Rows are points. Examples show where two turns around zero, p and q, send a point. Where does a point land after both, in the order given? Backwards means that the second turn is done in reverse. Each puzzle has new turns, and all numbers are rounded.

Turn p:
[4, 23] -> [8, 22]
[15, -48] -> [7, -50]
[-19, 25] -> [-15, 28]
Turn q:
[-29, -2] -> [-17, -24]
[48, 8] -> [24, 42]
[-16, -34] -> [16, -34]
[-2, 27] -> [-22, 15]
Where do these land?
q, then p: [7, -19] -> [18, -9]
q, then p backwards: [-35, -36] -> [14, -48]
p, then q: [36, 23] -> [11, 41]
q, then p backwards: [21, 6] -> [5, 21]
q, then p: [-29, 26] -> [-39, 0]

Turn p:
[-16, -30, 14, -14] -> [-15, -30, 19, 10]
[3, -1, -1, 17] -> [12, 3, -5, 11]
[-2, 26, 5, 22] -> [18, 29, 5, 4]
[12, 8, 3, -1] -> [8, 3, -3, -11]
[3, -3, -20, -24] -> [-24, -6, -15, -13]
Turn q:
[-6, 20, -8, 2] -> [-15, 15, -7, 4]
[-2, 18, 5, -22] -> [3, 27, 7, -8]
[-7, 9, 11, 4] -> [-10, 4, 12, 3]
[12, 1, 1, 7] -> [5, -2, -2, 13]
[3, -48, -9, 8] -> [17, -43, -10, -13]
Where do these land?
p, then q backwards: [12, 18, 1, -23] -> [-24, -4, -7, -20]
q, then p: [-7, -6, -20, 1] -> [-18, -2, -12, 2]
q, then p: [-1, -5, -6, -16] -> [-5, -1, -6, -16]
q, then p: [-3, 18, 20, 5] -> [12, 11, 22, 5]
p, then q: [11, 8, 17, 19] -> [18, 6, 2, 21]
p, then q backwards: [-13, -34, -12, 15] -> [18, -1, -2, 37]

Turn p:
[-3, 16, -9, 25, -17, -7, -2, -22] -> [-13, 7, -7, 20, -9, -26, -9, -17]
[18, 31, -9, -4, 1, 9, 9, -27] -> [5, 29, -16, -11, 2, -22, 5, -22]
[-5, 11, 5, -5, 16, -10, 13, 31] -> [0, 12, -4, -2, 16, 11, -5, 34]
[41, 5, 4, 22, 1, 7, 19, 0] -> [27, 27, 11, 22, 12, -10, 16, -8]
[-18, -12, 11, 22, 25, 11, 9, -2] -> [-14, -5, 29, 0, 27, -1, -10, -2]
[-16, -28, -21, -12, -1, -21, -23, -11] -> [1, -47, -16, -3, -7, 1, -12, -6]
[33, 25, -2, 6, 11, 12, -10, 25] -> [23, 38, -8, 10, 6, 24, -6, -2]
[-13, -30, 34, -26, -30, 0, -23, 3] -> [-2, -29, 23, -16, -48, 17, 9, 10]
[-22, -18, -22, 12, 10, 19, 20, 10] -> [-25, -14, 2, 8, 34, 11, 14, -3]
[-15, 0, 8, -40, -16, -19, -12, -7] -> [-2, -18, -15, -29, -32, -4, -1, 15]
Turn q:
[18, -33, -27, 25, 1, -4, 12, 3] -> [11, -26, -21, 30, 12, -20, -5, -14]
[14, -1, -16, -10, 25, 13, 20, -12] -> [9, 2, -30, 1, 25, 9, 12, 7]
[2, 28, 31, 5, -25, 24, -9, -1] -> [1, 11, 42, 4, -10, 30, 13, 0]
[-9, -17, 14, -26, -19, -24, -6, 5] -> [7, 5, 14, -29, -12, -29, -2, -11]
[-25, -1, 32, 16, -3, 15, -20, 1] -> [-34, -11, 32, -5, -6, 11, 5, -3]
[-7, 21, 22, 11, -7, 6, -28, -21] -> [-24, 18, 22, 0, -9, 25, -4, -16]
[-19, 4, -35, -24, 8, -5, 8, 2] -> [4, 4, -37, -13, -19, -8, 6, 17]
[30, -7, -23, 16, 27, 10, -2, 15] -> [14, -25, -23, 16, 22, 16, -21, 3]
[-4, 6, 2, -14, -5, -34, 25, 9] -> [13, 21, 1, -6, 0, -33, -6, 19]
Where do these land?
p, then q: [-5, -8, 13, 5, 8, -1, -21, -13] -> [-5, 1, 13, -13, 0, 3, 0, -24]
q, then p backwards: [28, -30, 3, 15, 14, 15, -17, 21] -> [-8, -39, -18, 8, 26, -6, -18, -7]
q, then p backwards: [-10, 19, -29, -16, 20, 35, 19, -14] -> [7, 6, -27, -32, -16, 4, 14, 38]
q, then p: [32, 26, -6, -16, -26, 1, 19, -10] -> [24, 46, -4, 10, 1, -9, 9, -10]
q, then p: [14, -20, -18, 10, 6, -12, -26, 12] -> [11, -29, -2, 5, -12, 4, -11, -27]
p, then q: [15, -2, -1, 19, 31, -5, -16, 14] -> [-5, -11, 2, 1, 17, 33, -19, -12]
p, then q backwards: [-20, -6, 7, 6, 1, -13, -16, -6] -> [-7, -5, 1, 13, 3, -9, -17, 19]
q, then p: [-33, 14, 20, -6, -33, -3, 10, 8] -> [-10, 15, 11, 4, -27, -11, 14, 38]
p, then q: [36, 17, -4, -48, -6, -12, 26, 0] -> [58, 16, -22, 4, 2, -7, -3, 23]
p, then q: [-25, -23, 4, 26, -5, 0, 12, -8] -> [-33, -9, 14, -2, 10, -24, -1, 0]
p, then q: [-32, 12, 12, 6, -9, -6, 11, -4] -> [-17, -1, 10, -13, -22, -17, -7, 14]

Turn p:
[16, 19, 0, -2, 16, 21, 19, -10, -4, -3, 8] -> [10, 22, -13, -13, 5, 0, 8, -6, -6, -28, 1]
[12, -16, 4, 13, -13, -8, -25, 28, -14, -7, 9] -> [24, -7, 15, 18, -19, -5, -15, 16, -12, 19, 0]
[-13, -1, 1, -19, 5, -15, 4, -3, -3, 11, 5] -> [-18, -9, -3, -7, 9, -14, 1, 10, 3, 2, 10]
[-16, -33, 24, -13, -12, 17, -7, -21, -9, -21, 10] -> [-26, -5, 30, 1, -16, 21, -22, -2, -13, -17, 20]
[-8, 14, -2, -1, 0, 9, 7, 5, 10, 35, -11] -> [0, 0, -21, -8, 32, 8, 4, -3, -1, 15, 1]
[-9, 1, -16, 10, -9, -16, 23, 12, -24, -17, 12] -> [-6, 11, -7, 10, -28, -4, 25, 26, 1, 4, 6]
[5, 3, 6, 8, 15, 11, -2, 0, -14, -21, -10] -> [1, 13, 5, 0, -11, 3, -4, 3, -11, -16, -23]
[10, 23, -42, -13, -2, -2, -3, 1, 9, -8, -17] -> [4, -10, -40, 1, -16, -13, 7, -21, 13, 0, -15]
[1, -37, 13, 0, 13, 17, -13, 10, 28, 22, 1] -> [10, -17, 15, 23, 36, 16, -27, 0, 6, -7, 7]
[-9, 4, -7, 14, 3, 6, -13, -18, -5, -4, 6] -> [-10, 12, 7, 11, -3, -5, 4, -19, -12, 2, -2]
[22, 4, 5, 13, -4, -18, -2, 3, 9, 22, -16] -> [24, -16, 6, -10, 15, -2, 14, -3, 4, 16, -13]
[-12, 19, 14, -11, -13, -24, 11, -7, 16, -9, 2] -> [-14, 5, 6, -27, -7, -5, 5, 0, 28, 12, 7]
Turn q:
[16, 15, -4, -2, 3, 6, -12, -20, 14, 2, -11] -> [11, 15, 7, -2, 10, 19, -7, -18, -1, 13, 1]
[-5, 9, 6, 0, 31, 2, -15, -14, 12, -2, -14] -> [-12, 9, -5, -5, 28, 25, 1, -13, -6, -4, 1]
[15, -8, 10, 1, -1, -13, -10, -12, -1, -3, -32] -> [-2, -9, 15, -1, 19, 7, -1, -16, 17, 9, -22]
[19, -9, 25, 3, -3, -13, -6, -21, 2, -2, -5] -> [-5, 9, 26, 6, 14, -4, 11, -14, 19, 4, -5]
[-18, -9, -24, 48, -22, -7, 12, 3, -34, 28, 10] -> [-22, -1, -32, 28, -35, -30, 4, 9, -6, 29, -25]
[13, -14, 12, 12, -15, -43, 10, -22, 16, 3, -11] -> [3, 12, 6, 12, 17, -13, 5, -2, 50, 13, -15]
[11, 26, 7, 4, 16, 12, -9, 12, 10, -24, -10] -> [7, 9, 14, 3, 7, 33, -11, 4, -15, -20, -8]
[0, 11, 1, -7, 6, 10, 11, 18, -3, 14, 0] -> [7, 3, -3, -15, 0, -5, 2, 15, -20, -1, -5]
[-23, 7, -2, -9, -3, 31, 2, 13, 7, -8, 3] -> [-8, -8, -2, -17, -18, 18, -8, 15, -15, -5, 18]
[-12, 10, 8, -35, -1, -2, -12, 2, 0, -8, 16] -> [0, 1, 6, -19, 2, -10, -17, -7, -3, -23, 25]
[-6, -9, -20, -6, -5, 5, 26, 11, -18, -9, 15] -> [12, -15, -18, -2, -29, -12, 13, 6, -2, -13, 2]
[-2, -10, 1, -6, 3, 13, 5, 8, -1, 0, 19] -> [1, -6, 1, 0, -7, -6, 12, 8, -10, -5, 18]
[-9, -18, -18, -3, -11, -1, -3, 21, -4, 8, 20] -> [4, -20, -13, 10, -9, -22, -5, 14, -7, 3, 16]
Where do these land?
q, then p: [-15, -13, -15, -34, -12, -6, -7, -4, -15, -9, 15] -> [-7, -18, 21, 11, -20, -16, 1, -12, 11, -5, 26]
p, then q: [-5, 16, 2, -38, 13, 12, -3, 13, -6, 3, 5] -> [8, -16, -17, 10, 9, -5, -29, -13, -5, -17, 11]
q, then p: [18, 27, 2, -15, 12, -10, 0, -4, -15, -9, -1] -> [-1, 0, 5, -23, -20, -7, 1, -15, -5, -16, -20]
q, then p backwards: [2, -5, -17, 2, -7, 4, -24, 0, -24, 5, -8] -> [0, -5, -14, -6, -6, 2, -33, -8, -3, 4, -12]
q, then p: [-6, -16, -12, 13, 6, 5, -7, -27, -1, 23, -4] -> [-14, -1, -11, 8, 26, -2, 25, -9, -6, 3, 13]
q, then p: [20, 3, 2, -30, -2, 12, 10, -10, 2, -6, 13] -> [14, -1, 10, -26, -10, -6, 2, -2, 1, -19, 20]
q, then p: [19, 6, -7, 20, -39, -4, 0, 2, 19, -4, 7] -> [36, 3, 10, -6, 13, 9, -6, -10, 1, 31, -1]
q, then p: [-6, -12, -16, 19, 18, -7, -2, 7, 11, 15, 2] -> [5, 5, -15, 27, 12, -6, 16, 7, -4, 0, -8]
q, then p backwards: [-7, -15, 1, 19, -15, 2, 15, 7, -21, -4, 2] -> [-5, -7, -18, -1, -1, -23, 0, 2, -14, -20, -10]
q, then p: [-11, 36, -11, -4, 3, 1, 2, 2, 11, -10, -1] -> [8, 7, -20, -2, -19, -7, -20, -19, -11, 1, -5]
q, then p: [5, -9, 48, 20, 10, -14, 11, 8, 14, 21, -19] -> [-12, 13, -11, -14, 34, 3, -9, 34, 21, 1, -28]
p, then q backwards: [-7, -7, -12, 9, -2, -2, 6, 12, 16, -11, -21] -> [-1, -7, -9, 22, -4, -10, 8, -5, 3, -14, -18]
p, then q: [-7, -10, 34, 19, 15, 6, -1, -5, 9, -13, 11] -> [-18, 19, 27, -8, 10, 15, -6, 7, -11, -17, -3]

Turn p:
[-32, 13, 4, 0, 20, 13, 13, 16, 30, -12, 11, -11] -> [-32, 24, 2, -12, 29, -1, -11, 17, -2, -17, 6, 13]
[5, -4, -8, 16, 4, -28, 3, -29, 10, -10, 8, 12] -> [2, 13, 19, 9, -25, 0, -16, -8, 23, -3, 15, -10]
[-3, 44, -34, 14, -14, 10, 3, -11, -15, 11, 20, 6] -> [31, 17, 5, 44, 22, 24, -9, 3, 3, -3, -4, 11]
[-3, -25, 6, -8, 10, 21, -26, -2, 1, -5, 5, 42] -> [-5, -34, 4, -13, 11, 1, -26, -13, -8, 23, 27, -6]
[-28, 3, -6, -6, -10, -19, 4, 26, -28, 22, 24, -3] -> [16, 19, -21, 11, -2, 0, 0, 42, -21, 21, 4, 0]
[-17, 1, 23, -22, -20, -17, 24, -3, -16, -26, -5, 21] -> [6, 18, -23, -8, -25, -17, -6, -18, -21, 1, 24, 27]
[-1, -21, -11, -19, -19, -17, 19, -24, -14, -10, -23, -4] -> [-11, 11, -15, 10, -39, -1, 11, -28, 0, 19, -5, 6]
[0, 0, 15, -2, -11, -8, -20, 41, -4, 41, -41, -16] -> [12, -20, -13, -17, 4, -33, 10, 25, -12, 14, -54, -1]
[10, -12, 27, -8, 37, 8, -7, 5, -10, -1, -45, 10] -> [0, -16, 1, -41, 14, -32, 18, -25, 14, 21, -3, 0]
[41, -16, -27, 21, 6, 28, 27, 8, 32, -15, 11, -13] -> [-33, -30, 10, 14, 2, 29, 22, 6, 37, -32, 6, 12]
[22, 22, 12, -20, 21, 11, -29, -1, 20, 18, 15, -10] -> [16, -6, 5, -33, 25, 26, -10, 0, 3, -17, -18, -22]
[-7, -40, 17, 24, -22, 4, 12, -15, 17, 17, 46, -22] -> [-25, -5, 40, 5, -33, 25, 9, 35, -30, -10, 13, -9]
[12, 33, -19, 10, -1, -7, -23, -9, -21, -30, -25, -13] -> [19, 10, -14, 29, 16, -21, 7, -34, 15, -16, -11, -21]
Turn q:
[0, -21, -45, -10, 22, 16, 27, 11, -3, -4, -12, 16] -> [7, -1, -32, -17, -39, 23, 4, 6, 15, 6, 28, 7]
[-11, -3, -2, 28, -17, -20, 1, -33, -12, -20, 4, -18] -> [-14, -12, 20, 20, -14, -13, 26, -26, 5, -19, -14, -11]
[-6, 7, 14, 1, 3, -12, -6, 28, -20, -5, 22, 5] -> [-7, -13, -11, -2, 24, -21, -12, 2, -8, -19, 17, 0]
[-17, -4, -15, -16, 6, -15, -15, 1, -4, 23, -5, -39] -> [13, -7, -18, -14, 6, -15, 0, -33, 7, 25, -17, -18]
[-22, 15, 38, -22, 15, 5, 28, 20, 6, 4, -9, -7] -> [-22, 18, -16, -22, 20, -16, 13, 22, -31, 20, 5, -3]
[-10, -32, 9, -3, 16, -2, 26, -33, 45, 29, 21, 10] -> [-38, 18, 4, 2, 15, 34, 21, 7, 42, 34, -1, -7]
[25, -21, -4, 2, -1, 19, -21, 28, -4, -17, 5, 26] -> [10, -23, -6, -2, -3, 17, -31, 25, 5, -21, 3, 26]
[23, -3, -29, -29, 13, -17, 5, -5, -22, -13, -4, -29] -> [38, -17, -10, -27, -15, -10, 18, -2, 15, -7, -1, -27]
[20, 48, -25, 44, 0, -23, 5, -1, 23, -9, -39, -12] -> [43, 31, -13, 57, -16, -3, 29, -9, -22, -10, -10, 0]
[0, -38, 25, -20, 2, 20, 15, 0, -2, -26, -20, 20] -> [-23, -20, 8, -26, -21, 5, 8, 42, -2, 9, -4, 25]
[-17, 28, 31, 7, 12, 19, -14, -25, 21, 11, 13, 1] -> [-14, 24, 27, -1, 36, 18, 8, -17, -20, 9, -6, 10]
[8, 33, 37, 27, -18, 15, -31, -6, -20, 31, 7, 5] -> [0, -2, 42, 27, 31, 0, -33, -14, -38, 3, 2, -7]
[-6, -1, -24, -10, -30, -29, -14, 21, -8, -2, 3, 35] -> [8, 6, -4, 11, -12, -36, -30, 0, 30, -13, 17, 19]
[13, -8, -10, 1, -24, 23, -6, -6, 0, -2, 15, -12] -> [-3, -1, 10, -6, -12, 17, -21, -4, 5, -17, -19, -14]
Where do these land?
p, then q: [-29, 11, -13, -30, 2, 34, 27, 9, 17, 13, 29, -2] -> [0, 6, -7, -25, 1, 21, -22, -15, -29, 1, 41, 31]
q, then p backwards: [-8, -7, -23, -23, 43, 16, 27, -12, 11, 13, 22, -9] -> [18, -12, -2, -43, 43, 2, 10, -7, -13, -6, 19, -9]
p, then q: [-4, 23, 23, -19, 16, 19, -1, -2, 12, -13, 14, -17] -> [12, 2, 5, -40, 3, 3, 22, -2, -13, -13, 14, 7]
q, then p backwards: [-5, 3, -4, 10, -17, -5, -45, -3, 22, -13, 18, -27] -> [14, 40, -10, -3, -10, 15, -12, -10, 22, 2, -35, -9]
p, then q: [-27, 17, -8, -3, 33, 3, 28, 15, -11, 36, -13, -1] -> [18, 31, -19, 6, 20, 2, -7, 17, -11, 31, 35, 7]
p, then q backwards: [11, 8, -27, 19, -12, -15, 20, -26, -17, -19, -29, 22] -> [-16, -1, -37, 23, -12, -34, -18, -16, 6, 10, -16, 17]
q, then p backwards: [18, -1, 12, 25, -21, -31, 5, -9, -30, -6, 12, 17] -> [8, -9, -4, 55, -9, 1, -13, 3, 5, -21, 8, 1]
q, then p: [19, 7, -2, 5, 6, 18, -24, 19, 37, 2, 12, 2] -> [3, -24, 0, 0, 41, -5, -3, -20, 22, 1, -1, -1]
p, then q: [4, -20, 24, 13, -24, -35, -5, 2, 14, -25, -9, 3] -> [-8, -5, 9, 7, -9, -43, -4, -5, 23, -25, -24, -2]
p, then q: [-33, -6, -6, -10, 38, 30, 8, -8, -19, 32, -15, 31] -> [2, 7, 6, -4, 38, 17, -13, -3, 4, 54, 37, -6]
q, then p backwards: [12, 5, 12, -39, -13, -11, -36, 15, 16, 4, 8, -12] -> [-6, 37, 7, 0, 20, -7, -21, 17, 14, 25, -22, 11]
q, then p backwards: [17, -20, -2, 21, -18, -13, -5, 15, -32, -30, -17, -1] -> [24, -14, 8, 26, -42, -9, -8, 23, 7, -6, -5, 7]
q, then p: [25, -20, 14, 29, -33, -11, 1, -16, -20, 6, -31, -5] -> [-4, -23, 20, 9, -29, -40, 21, 21, -21, -5, -12, -4]
